Every row gives one point. Two turns around zero, p and q, are shown by what they do to some points. Write where each new point lands after one turn and then the other. Backwards means that the second turn is done in reverse. Each puzzle has new turns, and all numbers are rounded.

Turn p:
[24  4] -> [-3 24]
[24 40] -> [-38  26]
[ -9 -25] -> [ 24 -11]
[-40 -18] -> [ 15 -41]
Turn q:
[ 8 49] -> [-9 49]
[44 -8] -> [44  7]
[-17   6] -> [-18   0]
[-15 -14] -> [-10 -18]
[-19 -34] -> [ -7 -38]
Where do these land?
p, then q backwards: [ 22 -13] -> [21 15]
p, then q: [-7 45] -> [-41 -19]
q, then p: [-16 -32] -> [35 -7]

Turn p:
[-37  30  -9] -> [ 39   6 -28]
[28 27 26] -> [ 4 36 29]
[-35 -29 -28] -> [ -3 -39 -36]
[ 56 -19   7] -> [-34  -2  49]
[ -9 -12 -18] -> [  0 -22  -9]
[-4  3 23] -> [-7 22 -6]
Turn q:
[-10 -27  27] -> [-33  -2  22]
[-32 -14  24] -> [-38 -19   3]
[-3 25  7] -> [ -3   6 -25]
[-31 -23   8] -> [-25 -28  13]
[ 32  30 -46] -> [ 60  12 -18]
[ 45   9 -19] -> [38 32  5]
Where do these land?
q, then p: [-23 -23 -33] -> [-46  -4   4]
q, then p backwards: [2 0 2] -> [1 1 3]
q, then p: [  8 -22  26] -> [  8  26 -22]
p, then q: [-31 -23  -8] -> [ 23 -27  17]
q, then p: [20 45 49] -> [ 68 -11 -10]
q, then p: [ 25  24 -35] -> [ 4 -7 49]

Turn p:
[ 19 -31  26   8] -> [39 -8 18 13]
[17  4  0 12] -> [  9 -16 -10   1]
[46 46 -3 21] -> [  3 -36 -57  11]
[-43 -43   2  20] -> [-9 -4 63 -7]
[-12  -4 -36 -31] -> [-13  29  -4 -37]
[-27  27  10 -30] -> [-28  36  -9  17]
Turn q:
[ 21 -36 -50 -25] -> [-24 -60   0  26]
[12 43 22 27] -> [ 29  43 -20   8]
[-12  25  -5 -13] -> [-17  13 -21  -6]
[-35  -5  -8  15] -> [-24  19  24   0]
[-10  22  44   8] -> [ 23  35  -4 -29]
[ 23 -48  -3 -12] -> [ 12 -49  20   0]
Where do these land?
p, then q backwards: [ -9  -5 -46  13] -> [-25 -16  14 -37]
q, then p: [-49  25 -32  -8] -> [-61  12  15   7]
q, then p: [ 5 -3 20 -6] -> [ 14  11 -11  -4]
q, then p: [34 28 28 23] -> [ 15 -25 -47 -13]
p, then q: [-34 -29  16  -8] -> [ 27  30  -6 -26]
q, then p: [ 53 -16  14 -14] -> [ 49 -12   1 -30]
